Every row gives one point. Each copy is the shape, with its points in the same order, turned, moved and blurred by noise. Some copies are also mirrored. Which?
In the rows, 128 means zero.

Shape (9 x 3):
[[137 219  82]
 [129 124 189]
 [ 98 128 198]
 [158 134 166]
 [132 177  79]
 [121 102 117]
 [137  82 195]
 [131 155 206]
 [125  86 190]]
Copy 1 (9 x 3):
[[147 162  32]
 [126  76 134]
 [ 94  76 134]
 [163  87 118]
 [150 180  71]
 [139 147 149]
 [143  74 177]
 [116  59 102]
 [125  78 172]]
Copy 1 is: mirrored
Copy 2 (9 x 3):
[[ 77 201  60]
 [183 126 126]
 [192 152 144]
 [158 112  97]
 [ 74 173  94]
 [108 127 154]
 [187  91 151]
 [199 145 100]
 [183 103 155]]
Copy 2 is: only turned

Shape (9 x 6):
[[140 169  86 138  95  57]
 [ 36 147 151 158 150 153]
 [164 147 172  72 208 144]
 [140 154 123 180 135 143]
 [141 159  89 147  93 103]
 [135 163 228 126 204 142]
 [166  96 170 136 139 108]
 [209 114 116 113 120 107]
 [154 132  83 155 148  59]]
Copy 1 (9 x 6):
[[113  51 138 195 152  89]
 [104 110 118  51 196 157]
 [197 189 177 115 135 138]
 [124 108 111 160 174 174]
 [107  90 118 188 141 106]
 [185 147 206  90 181 194]
 [162  93 168 142 104 185]
 [163 113 156 198  83 145]
 [171  55 126 187 143 114]]
Copy 1 is: only turned
Copy 2 (9 x 6):
[[162  52 144 157 120  73]
 [ 58 178 121 175 114 124]
 [117 140 166 131 248 149]
 [162 159 142 152 134  93]
 [170  91 148 146 106  95]
 [ 82 190 179 137 238 100]
 [133 137 131  73 178  89]
 [193  96 150  82 173 111]
 [170  83  94 147 156  75]]
Copy 2 is: mirrored

Shape (13 x 9):
[[ 73 151 136  92 169 178  87 141  89]
 [ 97 106  94  27  97 159 177 138 117]
 [143 162 106 108 179 108 149  85  88]
 [140 140 158 146  96 116 127 102 136]
 [142  90 135  97 159  88  92 111 110]
 [137 100 159 152 129 139 148 124 152]
 [117  68 116 107 120  78 203 122 134]
 [166 118 131 141 135 138  70 195 106]
 [175 154 192 146 136 130  63 147  87]
 [178 112 140  39 168  87 144 187 182]
 [113 125 195  92  59 124 153 136  95]
 [115 165 110 125  98 132 121 127 127]
 [191 119 118 125 177 142 105 129 154]]
Copy 1 (13 x 9):
[[128 178 124 109 132 161  51  97 167]
 [133 108  75  43  80 175 106 164 133]
 [162 183 101 115 104  97 131 118  92]
 [125 124 102 165 110 158 166 102 119]
 [157 117 172 114 120 121 126 110 110]
 [ 92 110 124 152 137 132 148 150 125]
 [114  83 120 110  49 116 150 180  87]
 [163 129 163 143 148 113 128 125 207]
 [131 160 167 153 153 132 166  60 174]
 [186 142 194  92 105 172 167 216 137]
 [ 85 112 119 104  69 190 165  94 162]
 [157 136  72 152 106 151 131 120 149]
 [175 142 147 134 179 114 146 153 135]]
Copy 1 is: mirrored
Copy 2 (13 x 9):
[[ 81 110 134 157 122 142 150  60 151]
 [127  55 179 116  97 173 158 128  62]
 [128 145  78 149 152 162 141 153 110]
 [123 146 102 109  73  99  92 145 107]
 [107  73  72 138 142 113  91 137 114]
 [122 130 150 114 115  85  79 154 120]
 [156  86 145 129 140  92 112 183  42]
 [166  84 107 119 113 105  77  83 184]
 [126 141  69 124 100 122  46  74 165]
 [140  58 120  29 190 135  91 120  96]
 [127 120 137 120  58 126  75  89  46]
 [138 128 112 112  75 116 148 120 122]
 [126 105 108  92 150 132  90 160 178]]
Copy 2 is: mirrored
Copy 3 (13 x 9):
[[ 97  92 128 101 184 118  83 180 117]
 [117  82 171  23 112  84 152 146 141]
 [103  91  75  78 145 173 151 114 163]
 [137 151 120 127  93 166 136 132 128]
 [ 76 117 131 139 136 116 126  78 152]
 [135 128 144 153 103 136 171 149 142]
 [ 93  82 144 101  56 113 199 120 170]
 [168  99  97 160 139  98  92  97 124]
 [160 127 119 169 149 170  57  95 135]
 [140 109 162 113 142  68 146  90 249]
 [145 101 194  88  64 155  93 139 139]
 [141 130 101  84 110 122 117 144 125]
 [152 129 105 145 170 113 161  97 157]]
Copy 3 is: mirrored
Copy 4 (13 x 9):
[[ 80 157  81  82 157 113  90 130 209]
 [155 118  57  74  74 186 132 122 184]
 [138 139 120  76 164 103 118  49 143]
 [100 127 134 114 118 132  97 115  79]
 [100  63 138  98 168 140 117  92 151]
 [115 138 159 115 134 151 126 145 109]
 [137 101 144  90  96 181 195  92 125]
 [111  78 117 126 161  71 114 181 146]
 [ 83  89 140  84 173  64  63 157 104]
 [170  47 182 103  75 121 114 118 196]
 [ 90 109 104  42  72 151  99 147  99]
 [109 136  89 134 111 113 102 111 121]
 [165 107 161 135 174 112  94 126 151]]
Copy 4 is: only turned

Shape (15 x 12):
[[177  61 131 142  97 154 148 155 104 205 195 131]
 [111 134  75  75 187 102  67 108  67  76  95  92]
 [ 77 143 153 135 105  97  98 156 115 138 207 158]
 [177 172 157 126 150  66 144 143  75 113 108  65]
 [ 70  72 101 171 210 147 176 131 165 201 122  89]
 [102  78 142 124 125  81  71  62 193  85 170 130]
 [184  48 131 123 161 125 158 183 146 163  97 196]
 [132 120  70  77 167 105 184  59 144 135 150 129]
 [147 103 181 186 119  95  61 156 152 149 119 156]
 [111 169 188 115  90 176 153 166 161 122 137 191]
 [166  97  95  83  77  64 111 172 127 172 162  91]
 [188  53 153  81 213  92 104 109 147  99 134  95]
 [173 152 140  94 100  79 119 160 109 125 187 171]
 [ 89 140 167  72  90  96 145  91 145 181 140 162]
 [152 136  91 112 175  90 101  94 186 198 191  77]]
Copy 1 (15 x 12):
[[160  83 152 195 172 147 154  79 143 107 153  94]
 [ 62 123  96 124  77 157 145 148  83 209  89 191]
 [144  72 159 142  88  80  91 125 109  84  92 126]
 [ 84 162 136 129 154 109 190 133  78 122  37 163]
 [ 96 116  97 144 137 152 128 181  85 132 181   7]
 [ 72 109 101 134  80  76  94 130 202 157  83  95]
 [146 103  74 153 229 126 119 156 139 138 178 144]
 [174 172  78 144  88 128 149 152 116 193 111  97]
 [ 57  68 152 164 188  98  98 164 155 102 100 123]
 [176 124 182  97 180 118  36 149 112  94  97 146]
 [146  69 106 147 117 154 196 122 156  73  95 153]
 [ 77 123  26 148 173 109 142  88 145 192  71 120]
 [176 102 126 166 126 103 124 116 133 100  67 177]
 [191  88 165  90 120 106 111 168 144 150  82  97]
 [125 111  69 195 107 162 149 162 133 135  58  55]]
Copy 1 is: only turned
Copy 2 (15 x 12):
[[159 100 113 136  60 152  95  53 127 131 174 107]
 [172 138 183 165 225  28 137 135 103  68 120 124]
 [151  70  69 132 153  98  99 135 212 120 142 119]
 [114 109 233 156 156 128 149 175 148 110 147 124]
 [112 135  73 121 201 158  85 112  49 118 233 152]
 [ 76 136  56 132 171  54 105 125 127 139  76 104]
 [156 155 156  81 127 160  42  66 105 129 129 179]
 [141 201 130  79 165  61 151 124 102 142 189 107]
 [ 98 103 122 190 149 141  52 107 161 142  94 176]
 [184  91  84  87 142 157 151 125 179 175 106 204]
 [186 142 147 161 124 137  76 121 150 130 130  40]
 [ 75 135 191  95 186  85 100  73  84 117  96  95]
 [169 125 155 116 124 103 113 111 220 130 114 108]
 [166 119 106 111 146  77 111 147 157 226 154 126]
 [ 98 169 112 160 202 119 132  74 150 154 187  56]]
Copy 2 is: mirrored

Shape (15 x 12):
[[131 133 184 107 156 155 128 123 141 135 137 146]
 [109 120 105 131 142 128  91 149 138 136  94 144]
 [125 143 104 101  91 131 142  96 138 154  90 100]
 [173 225 135 107 100 168 152 114 147  99 150 144]
 [159 121 141 145 109 120 115 100 144 123 136 139]
 [100 160 122 145 107 133 162 120 138 105 151 122]
 [148 229 158 151 234 162 129  97 112 116 164 104]
 [138 121 111 123  92 184 152 170 148 118 155 114]
 [117 161 139 148 103 169 136 103 129 132 160 142]
 [129 131 169 150  96 160 103 118 132 108  76 101]
 [112 120 128 150  92 128 118 221 104 131 136 120]
 [122 129 115  82  94 140 131 100 129 110 156 115]
 [135 114 117 105 123 154 125 102  97 111 129 147]
 [146 197 123 151 112 138 139 156 138 203 162 153]
 [108 136 125 130 107 134  80 108 134 107 147 116]]
Copy 1 (15 x 12):
[[151  93 168 116 159 147 116 135 146 141 126 164]
 [102 149 116  85 131 129 121  91 119 132 144 148]
 [137 128  98  90 158 136 106 168  69 141 142 105]
 [130 109 202 101 127  99 104 227 106 137 155 120]
 [135 148 144 135 118 150 147 158 115 148 120 130]
 [117 129 147 131 172 100 134 174 106 101 152 126]
 [111  64 240 139 111 157  72 152  79  70 156 178]
 [113 126 115 120 144 104 102 168 171 120 124  87]
 [140 115 145 134 139 121 134 177 138 115 174 136]
 [132 181 138 138 166 168  83 143 110 152 166 119]
 [108 143 135 147 152  77 109  91 148 129 144  72]
 [175 133 123 111 148 107 124 171  97 123 111 128]
 [147 125 122 129 121 113 100 148 113 147 119 168]
 [114  66 163  97 108 121 153 145 122 131 196  80]
 [160 167 142 117 135 122 127 134 113 101 139 135]]
Copy 1 is: mirrored
Copy 2 (15 x 12):
[[147 115 140 147 147 155 136 162 136 155 150 112]
 [143 132  94 112 133 144 151 117 109 156 109 164]
 [112 105 125  82  96 103 162 100 114 134 132 108]
 [ 83 100 127 130 160 110 110 100 207 153 181 108]
 [124 102  97 128 116 155 136 134 140  96 149 131]
 [113 128 147 159 119 104 128  95 143 122 145 150]
 [124  86 143 145 249  95  66 160 146 127 120 116]
 [ 72 175 127 136 117 125 154 132 137 142 178 153]
 [ 99 126 149 155 147 137 137  97 146 114 155 113]
 [ 89  72 140 109 123 172 163 138 123 142 128 158]
 [110 154 124 132 122 151 128 108  85 155 188 218]
 [ 93 135 131 131  86 123 108 112 133 134 139 101]
 [121 153 140 104 114 159 117 125 141 129 118 123]
 [140 133  97 135 194 112 144  75 125 124 209 123]
 [ 89 110 106 149 112 154 116 111 107 134 119 135]]
Copy 2 is: mirrored
Copy 3 (15 x 12):
[[143 125 123 119  75 145 135 133 132 134 123 165]
 [103  82 144 164 152 133 134 127 126 135 123 163]
 [108 122  98 125 161 133  95 147  98  95  83 133]
 [127 195  82 130 113 176  77 135 139 145 156 100]
 [132 100 133 133 111 140 104 163 155  98 131 118]
 [133 144 120  99 157 134 134 131 148 135 122  99]
 [ 91 197  99 171  47 131 159 101 203 166  95 117]
 [142 120 115 123 148 185 156 163  91 145 140 101]
 [139 149 111 117 127 118 125 175 143 148 136 118]
 [ 65 125 140 105 119 142 129 168 118  90 142 152]
 [136 121 197 146 164 143 168 135  82 126 153 111]
 [128 104 107  98 122 137  95 138 103 145 107  94]
 [122  88  95 130 106 111 122 134 110 130 138 114]
 [183 188 139 189 147 134 120 165 130 140 115 135]
 [ 97  99 151 117 125 126 103 156 138 154 121 113]]
Copy 3 is: only turned
Copy 4 (15 x 12):
[[152  73 124 104 132 129 147 155 162 134 130  99]
 [ 92 141 110 108 113 138  94 146 149 121 105 113]
 [151 158 140  96 130 117 133  98 104 128  91 133]
 [214 138 164 115 138 121 115 107 152 111 161  48]
 [150 128 121 139  84 109 148 137 148 114 131 116]
 [185 137 110 135 142 121  96 135 127 108 153 136]
 [193  69  86 160 180  82  96 140 169 161 103  26]
 [144 166 113 113 161 156 147 121 164 122 185 122]
 [200 132 120 131 121 135 114 139 154 145 146 122]
 [143 163 144  98 124  81 136 168 169 141 103 137]
 [ 76 150 140 130 151 130  91 147 158 151 185 151]
 [169 134 106  80 117 116 124  90 129 115 149 124]
 [144 132  92  87  98 120 126 137 121 144 148  96]
 [158 115 165 182 134 176 101 104 149 166 142 101]
 [155 135  96 114 102  97  96 115 172 123 124 135]]
Copy 4 is: mirrored

Shape (16 x 12):
[[104 147 157  92 192 137 132 169 130 119 146 130]
 [140 110 177 119 136 105 166 103 161 136 168 157]
 [144 176 154 155 133 114 123 185 174 103 154 114]
 [116 100 148  92  56 102 129 189  88 149  36 101]
 [ 67 108 113 128 140 149 125  77 177  86 151  65]
 [103 127 148  76  76  57 145 172  68 101  78 116]
 [ 75 162 161 113 106 131 120 150 124 181 120 149]
 [119 166 129 134 154 140 181 175 194 105 102 151]
 [ 65  80  69 186 171 107  90  82 158  93 152 101]
 [135 140  86  88  74  93 175 153  57 132  57  85]
 [ 88  73 109 132 129 176 107 118 152  93 207 162]
 [141 133 114  46  77  86 104 137 124 115  67 113]
 [154 111 168 115 135 156 119 156 113 152 135 111]
 [108 133 148 175 170 176  98  69 147  69 157 156]
 [146 195 135 129 152 136 144 143 171 133 192 158]
 [ 80 103 119 151 110 146 127  75 139  45 181  81]]
Copy 1 (16 x 12):
[[ 87 186 155 151  85 155 110 138 110 165 138 116]
 [148 138 169 125 108 167  64  91 148 140 107 123]
 [ 99 185 169 124  84  89 128  59 134 152 139 142]
 [161  95 150 129  90 184 238 141 128 163 163 197]
 [126 156  89 182 119 148 102  50  81  76 144 132]
 [156 109 177 150 106 179 194 136 139 164 211 140]
 [120 154 140 105 134 179 184 112 115 173  99 119]
 [ 46 145 146 103 112 137 103  75 129 143 150 186]
 [117 143  85 163 104 119 110  86 135   7 133  91]
 [156  65 140 124 121 130 190 157  80 160 215 172]
 [ 85 126 183 185 117 156 103  80 101  69  80  82]
 [181 140 179 133 140 169 183 148 102 118 183 194]
 [136 140 162 156  80 134 138 131 112 161  87 142]
 [ 92 164 127 201 159 107  79  87 148  93  87 112]
 [ 84 177 185 105 131  99  79  88 103 156 109 115]
 [139 127 122 226 129 117 103  43 107  74 147 101]]
Copy 1 is: only turned
Copy 2 (16 x 12):
[[155 200 125 109 150 148 148 123 151 161  89 143]
 [132 125 129 189 166 104 116 133 128 158  78 148]
 [194 136 122 117 102 152 117 160 114 167 100 107]
 [111 118 218  52 131  53 165 168 130 112 156 138]
 [115 129 124 106 131 165  57  67 115  93  81 146]
 [ 79 146 171  43 137  60 142 193 122 150 124 146]
 [131 155 187 119 104 109 151  97 131 182 143 153]
 [186 154 142 137 105 141  89 159 192 147 121 135]
 [ 99  83  75 113 107 204 111  87 119  78  87 187]
 [ 62 145 154  53 111  49 138 170 149 104 168  90]
 [147 130 100 148 183 178  96  84  93 120 153 193]
 [119  92 144  33 148  53 129 127 155 140 141 119]
 [147 156 159 130 168 131 171 120 111 121 122 100]
 [113 112 118 154 168 233  91  97 130 155 102 132]
 [177 160  89 168 118 139 114 118 132 198 123 118]
 [ 95 120 108 110 157 180  37 109  73 105 107 150]]
Copy 2 is: mirrored
Copy 3 (16 x 12):
[[102 138  99 185 154 163 115  85 127  67 153 138]
 [ 89 169 177 129 141 157  86 116 160 103 142  93]
 [110 118 125 187 156 174 118 139 121 168 145 105]
 [153  92 119  73 147 152  45  59  89 158 101 215]
 [ 55 147 156 143 115  87 138 171  72  98 125 158]
 [147  82 112 119 136 148  10 100 128 129 105 201]
 [103 164 100 118  88 200  89  80 116 125 152 153]
 [134 108 163 183 121 206 152 115 142 116 112 139]
 [ 96 179  98 147 105  64 151 181  98 102  70 120]
 [197  77 130  79 121 128  65 109 128 135 144 230]
 [ 56 138 124 152  79  73 134  98 125 100 133  68]
 [ 93  78 121  89 155 138  71 107 162 144 115 222]
 [110 134 118 115 169 145 114  73 107 118 172 126]
 [ 60 122 106 119 124 130 152 174 110  62 124  54]
 [ 98 143 129 180 118 175 137 136 175 127 191  96]
 [ 67 120 150 139 100  63 101 185  68 101 138 100]]
Copy 3 is: only turned
Copy 4 (16 x 12):
[[136 174 106 141 141 128 110 166 151 116  80 114]
 [173 124  91 134 129 130  78 152 169  87 172 144]
 [125 127 169 159 104 131  94 208 196 137 112 138]
 [143 149 185  84  75  74 170 167  58 150 196 109]
 [ 97 120  77  87  73 148  90 140 199 148 148  63]
 [146 201 152 100  45  79 134 167  79 124 183 138]
 [136 159 120  95 167  92 132 167 134 182 148 149]
 [175  99 118 166  96  85 121 174 173 146  94 125]
 [ 83  87  63 134  60 185  54 124 117 187 122  91]
 [108 148 167  89  49  60 181 111  83 117 163 155]
 [112 146 110 171 153 143  43  95 173 165 159  67]
 [122 179 134 138  67 115 202 148 102 136 206 116]
 [140 142 165 104 150 151 127 153 133 111 139 103]
 [159 142 102 134 100 203  65 107 196 173 112  99]
 [126 132 108 166 141 131 107 159 210 129 117 180]
 [102 160 114 101  42 150  46 106 200 150 166  64]]
Copy 4 is: mirrored

Shape (16 x 12):
[[119 125 130 141 134 142 167 136 125 140 143 114]
 [140  82 126 137 123 139 150 171 101 167  95 129]
 [147 116 123 138 118 160  93 102  95 164 120 107]
 [112  62 110 126 101  97 166 132  94 156 105 128]
 [145 205 114 112 167 110 158 140 174 109 121 109]
 [144 154  79  95 122 129 148 106 155 110 109 126]
 [ 96 113 120 212  92 152  90 165 152  89  74  96]
 [142 202 140  97 114  81 144 161 158  73 154  93]
 [166 157  99 114 151  75 137 146 130  93 139 132]
 [ 81 153 130 195 113 118  92 151 209 104 144 138]
 [149 125 132 145  98 106 151 122  88 155  63 167]
 [141  93 124 171  55 138 188 122 113 170 113 136]
 [191 139  68 126 116 112 181 148  65 106 111 182]
 [ 81 249  87 129 122 108 149 126 135 106 139 111]
 [164  94  79 134  96 125 128 165 124 199 107 126]
 [132 100 122 100  85 143 158 163 105 144 110 174]]
Copy 1 (16 x 12):
[[113 131 124 152 147 147 136 151 155 151 130 106]
 [100  91 148 170 114 160 110 125 198 120 130  99]
 [121 106 151 112 123 125 119  76 172 163 116  91]
 [ 97 107 152 180  85 148 103 140 209 148 153 154]
 [ 78 137 148 123 197 140 191 134 107 101 138 151]
 [ 72 162 156 123 161 133 147 116 160 123 110 166]
 [ 70  86  93  92 169  79  67 130 182 101 171  93]
 [ 86 163 110 128 134 123 166 126  75  73 158 164]
 [109 132 174 126 162 163 132 113 109  88 158 169]
 [102  91  84  80 185  85  91 174 119 104 126 151]
 [101  98 146 196 146 128  95  67 189 138 142 140]
 [ 76 142 112 194 117 137  61 129 177 181 126 112]
 [111 166 171 174 175 214  85  77 175 114 155 153]
 [ 99 151  67 103 199 141 183 103 119 132 151 189]
 [ 64  82 146 146 101 189  91 103 173 138  96 123]
 [114 136 125 183 112 150 100 114 198  99 111 137]]
Copy 1 is: mirrored
Copy 2 (16 x 12):
[[129 155 122 141 134 157  98 145 111 103 130  93]
 [132 140 141 143 103 178 134  84 100  86 153 106]
 [107 120 119  75 146 155 138 123  77  93 142 119]
 [126 173 155 149  94 131 119  86  72 101 132 131]
 [ 99 119 140 172 163 192 100 181 155 142  71 108]
 [ 74 142 124 131 140 170 101 135 123 118  60 136]
 [148  75  73 168 115 134 132 140 124  44 138 177]
 [113  89 156 166 123 136 108 193 159 135  43  80]
 [137 109 176 148 142 174  92 137 118 125  46 111]
 [186  92  56 156 134 133 105 165 152 129  99 163]
 [109 135 181 114  85 178 111 112 113 106 152 161]
 [117 164 115 122  48 163  92 132  78  99 159 129]
 [125 153 203 107  88 216  75 112 115  69  66 127]
 [118 162 138 137 153 155 128 239 167 120  57 142]
 [128 139 114 122  86 203 156  90  70 114 114 119]
 [121 162 141 114  73 160 116  79 141  98 117 108]]
Copy 2 is: only turned
Copy 3 (16 x 12):
[[103 142 155  96 148 132 138  94 117 140 134 136]
 [138 125 117  73  88 130 155 108 102 143 120 118]
 [161 118 141 117 134 166 174 117 157 119 119 143]
 [116 145  99  82  85 152 129 107 115 180 105 155]
 [ 71  84 200 128 180 112 123 138  86 118 126 134]
 [ 84 109 151 162 142 150 126 149 106 109 107 145]
 [129  79 121  98 103 130  85 137 194 124 207 108]
 [107  82 172 114 229 109  90 167 102 142  97 123]
 [107  96 155 121 165 138 135 185  69 155 114 140]
 [ 77  63 128 118 187 156  98 112 150 137 208  80]
 [100 102  88  67 103 150 155 140 111 115 120 188]
 [123 147  75  71 117 154 114  81 114 111 130 172]
 [119 153  94 107 123 115 159 198  54 120 124 179]
 [ 71  80 152 161 215  78 129 133 137 135 142 175]
 [158  91  90 126  96 148 136  92  83 138 120 133]
 [103 135  73  99 115 131 144 129 115 121  94 118]]
Copy 3 is: only turned
Copy 4 (16 x 12):
[[ 98 127 118 108 136 112 137 125 132 120 144 115]
 [118 169 152 147 138 116 168  97 138 143 162 164]
 [116 129 175 151 114 170 124 146 148 106 136 155]
 [139 176 163 152 107  73 121  87 132 140 146 143]
 [116 133  65 136 130 171 126  94  92  68 144  66]
 [143 146 114 128 112 158 116  85 115  87  88  90]
 [ 61 122 107 239 169 123 123 102 155 108  84 162]
 [131 165  28 156 124 162 120 122 164  94 132  43]
 [153 168  87 156 142 154 103 113 101 131 149  71]
 [ 42 149  61 197 144 118 110 163  99  83  69 130]
 [173 161 124 167 137 118 131 106 124  93 153 189]
 [135 184 156 117 170  62 127 104 168  83 124 170]
 [187 162 123 105 180 158  75  69 133 163 146 128]
 [100 137  30 126 101 173  55  97 138  54 126 103]
 [116 217 180 145 138 142 144  97 119 110 143 150]
 [146 179 124 114 129 114 155  89 145 143 112 166]]
Copy 4 is: only turned

Shape (17 x 12):
[[155  99 116 138 112 125 115 140  26 132 130 110]
 [ 99 122 141 131 107 124 105 142 121 117 134 159]
 [ 99 123 117 128  88 135  99 146 114  97  75 125]
 [105 112 137 144  98 173 195 154 157 113 105 157]
 [109 120 148 106 122 114 136 249 153 114 125 239]
 [ 99 148  87 116  81 113 134 106  68 127  98 128]
 [101 176 148 117 101 119 249 161 151 177 113 102]
 [146 219 127  72 118 116  99 111 150 104  75 101]
 [199 127 147 148 100 127 132 110 136 104 132 128]
 [130 120 116 117  97 106 145 141 133  91 149 111]
 [ 99 131  55 139  93 151  96 132 146 164 134 102]
 [114 101  93  62 120 160 100 105 156 111 140 108]
 [171 156 100 127 165 154 137 137  78  83 147 132]
 [126 152 144 142 155 111 146 104 143 113 108 147]
 [113 109 151 142 163 127  98 130 122  91 138 144]
 [112 130 146  13  91 116 112 132  83 112 117 137]
 [130 159  51 130 227 114 172 124 125 128  88 114]]
Copy 1 (17 x 12):
[[144 151 198 153 166 124  95 101 109 101 100 166]
 [135 148 128 118 171 133 122 173 108 112 141 120]
 [121 163 139  92 184 102 140 167 103 127 139 180]
 [130  75 151 120 180 137 182 198 113 168 142 139]
 [139  61 105 114 236 139  94 231 164  87 174 128]
 [149 150 122 130 160 129 158 114  84 102 104 196]
 [128  47 115  99 147 208 186 122 160 181 122 173]
 [158 141  74  67  96  94 102 142 118 162 143 204]
 [155 113 161 100 123  87 109 157 125 155  82 111]
 [ 96 113 114 121 158 113 121 144 102 137 103 133]
 [ 80 151 152 106 115 164 142 190  87 102 102 186]
 [ 70 132 127 128  96  87 134 167  84 114 154 149]
 [152 113 152 179 137 111  65 155  91 159 113 172]
 [161 138 106 144 129 125 137 173 150 169 122 137]
 [126 166 132 156 161 117 101 182 125 146 150 114]
 [130 112 102 112 148  89 117  93 105  80 197 158]
 [122 130 105 212 112 132 118 177 167 175 103 234]]
Copy 1 is: mirrored
Copy 2 (17 x 12):
[[170 100 122 188 161 128 104 153 176 176  62 134]
 [144 127 121 144 111 106  84 143 123 135 126 119]
 [194 136 121 182 128 105  96 120 120 127 130 102]
 [133 150 155 163  62 121 133 138 161  91 138  85]
 [139 148 186  95  51  80  47 161 116 160 117  31]
 [185 167 141 185 161 107 111 156 148 151 132 158]
 [123 222 178 125  81 165 131  97 217 130 156 129]
 [153 186  82 146 197 111 101 101 154 159 201  78]
 [ 92 147  75 184 146 137 115 144 155 133 100  80]
 [118 157 129 164 142 102  89 107 151 117 101 112]
 [183 157 126 116 174 125 154 123 108  97 101 134]
 [140 108 134 134 198 107  92 125 138  67 142 104]
 [111 105 129 160 170  75 151 134 180 180 108  88]
 [ 96 137 128 165 125 133 119 125 126 162 166 106]
 [113  78 121 153 125 105  94 113 113 148 130 106]
 [171 131 143 144 183  97  17 158 190 131 159 117]
 [115 132 206 160 191 126 193  92 129 191 158  91]]
Copy 2 is: only turned
